Each row of a before or after table is a point. The points were changed in one or more steps. Then noise was added and the rows were shuffled. The steps act on columns, c1 being the first. Name the steps. A step turns or swaps two columns, mirrors them in a line or flattens them onto one, adds a multiple of one to another, or multiplies or shifts one. Angles are multiples of 10 degrees, from the lower column toward the higher: turns from -170 to 170, lines from 10 to 170 but not 90. Use the fewest steps. Two steps may share a column if one is a turn and the other turns, adds or multiplies; they go together, in the order done. Otherwise the lowest column goes first.

Before (11 x 2)
[[ -3  -7]
 [ -6  -4]
 [ -4   3]
 [-27   6]
 [ -7  -8]
 [-31  19]
 [-11 -20]
 [-32  18]
 [ -1 -23]
 [-34  23]
 [ -3 -15]]
After (11 x 2)
[[  -7   -7]
 [ -22  -10]
 [ -81    5]
 [ -34  -20]
 [ -10  -17]
 [ -91   20]
 [ -17   -3]
 [ -13    4]
 [  -4  -24]
 [-102   22]
 [ -96   18]]
Steps: multiply c1 by 3

Before (14 x 6)
[[-49  25 -13 -51 -11  -1]
 [ 23  28  35  -8  53  44]
 [-15  -1  -8 -33  11  -3]
 [ 59 -11 -29  20 -15  24]
 [-29   1 -26 -14 -15 -42]
 [ 79   6 -29  -2  -2  15]
 [ 64 -30   6  -8 -19  26]
 [ 24  36  42 -55  49  22]
 [ 33  -8 -35   7 -21  26]
 [ 17  14  42 -34  47  10]
 [ -1  10  16 -60  75  30]
 [ 40 -27  -4   9 -14  23]
 [-25 -13 -21 -22   5 -17]
 [-27   6 -21 -53  -5 -12]]
After (14 x 6)
[[ 38   8 -28  -6 -25  53]
 [-27 -11 -18  -6 -14 -79]
 [ 68  10  15 -30 -23  54]
 [ 79  -4 -18   3  -3  32]
 [ 59  23 -19  -2 -18  48]
 [ 25 -26  48  15  54  91]
 [ -2 -60  28 -22  76  59]
 [ 37  22   5 -18 -15  47]
 [ 17 -37  53  -5  46  21]
 [-50 -60  -4  -4  -9  -4]
 [-31 -49 -11 -23  -9 -27]
 [ 26 -72  53   3  50  45]
 [-25 -11 -10 -23   4 -36]
 [-16 -28   3 -19  13  -2]]
Steps: mirror c2 and c4 in the line at 60 degrees; shift c3 by 10; multiply c6 by 2

Before (14 x 12)
[[ 16 -29 -10   3   7  -1 -68 -20  34 -22  43  10]
 [-11  53   2  27 -34 -19  28 -29  -5 -12 -54 -27]
 [ 43 -26 -15  41  -4   5 -71 -14 -53 -13 -25  21]
 [-28  19 -50  69   7  18   1  24   9  59 -57  -9]
 [ 18  19   9  -3  64 -30 -32 -32  16   1   6 -35]
 [  9  -8 -67  13 -13  39  46 -18 -72  28 -26  32]
 [-19   8   3  48  29   1  -6 -44 -12  19   0  11]
 [-15 -41   2   6   0 -29 -34 -37 -54  26 -22  13]
 [-12 -78 -21  56  18   3 -27 -47  37 -82 -47  -8]
 [-18  45 -50  37  53   9 -15  -3  10   1 -42  49]
 [ 19 -28 -57 -14  16  -5 -60 -27   6   7 -31  46]
 [ 29   8  48 -48 -28 -22  35  35   0  43 -63  23]
 [-28  19  28 -60   3  38  21 -40 -35 -20 -22 -19]
 [  2 -10 -26 -22  35 -39 -60  -5 -51 -63  14  24]]
After (14 x 12)
[[-23 -36  -9 -61 -21  42  22 -37 -37  -1 -29 -24]
 [-29   5  20  57  57   8   1  16  13   8 -53  -7]
 [-21  -7   0  50  21  -5  -5 -44  -8  31   0   6]
 [ 17 -21   3  -5   3 -25 -30 -38  11  71   7 -33]
 [ 18  32  -3  -2 -20  -4 -70 -22  36   4  45  10]
 [ 19  53  12 -16   9  -3 -62 -30   3  23 -34  48]
 [ 11  34  25   6  29  43  43 -22 -68 -11 -24  30]
 [  4  23  10 -24 -63 -35 -61  -6 -45  34  11  27]
 [ -8  34  -7   2  27 -38 -27 -35 -61   3 -23  20]
 [-18 -14  21  36  -4  12 -18  -5  12  58 -34  43]
 [-11  78  -4  65 -82   3 -22 -48  39  12 -48 -12]
 [ 38  21   0  39 -14   5 -65 -16 -48  -5 -29  19]
 [ 33 -32 -13 -46  48 -27  34  39  -3 -35 -60  16]
 [-13 -47  13  28 -20 -16  30 -33   0 -30 -61 -33]]
Steps: turn c2 and c3 by 150 degrees; multiply c3 by 0.4; swap c5 and c10
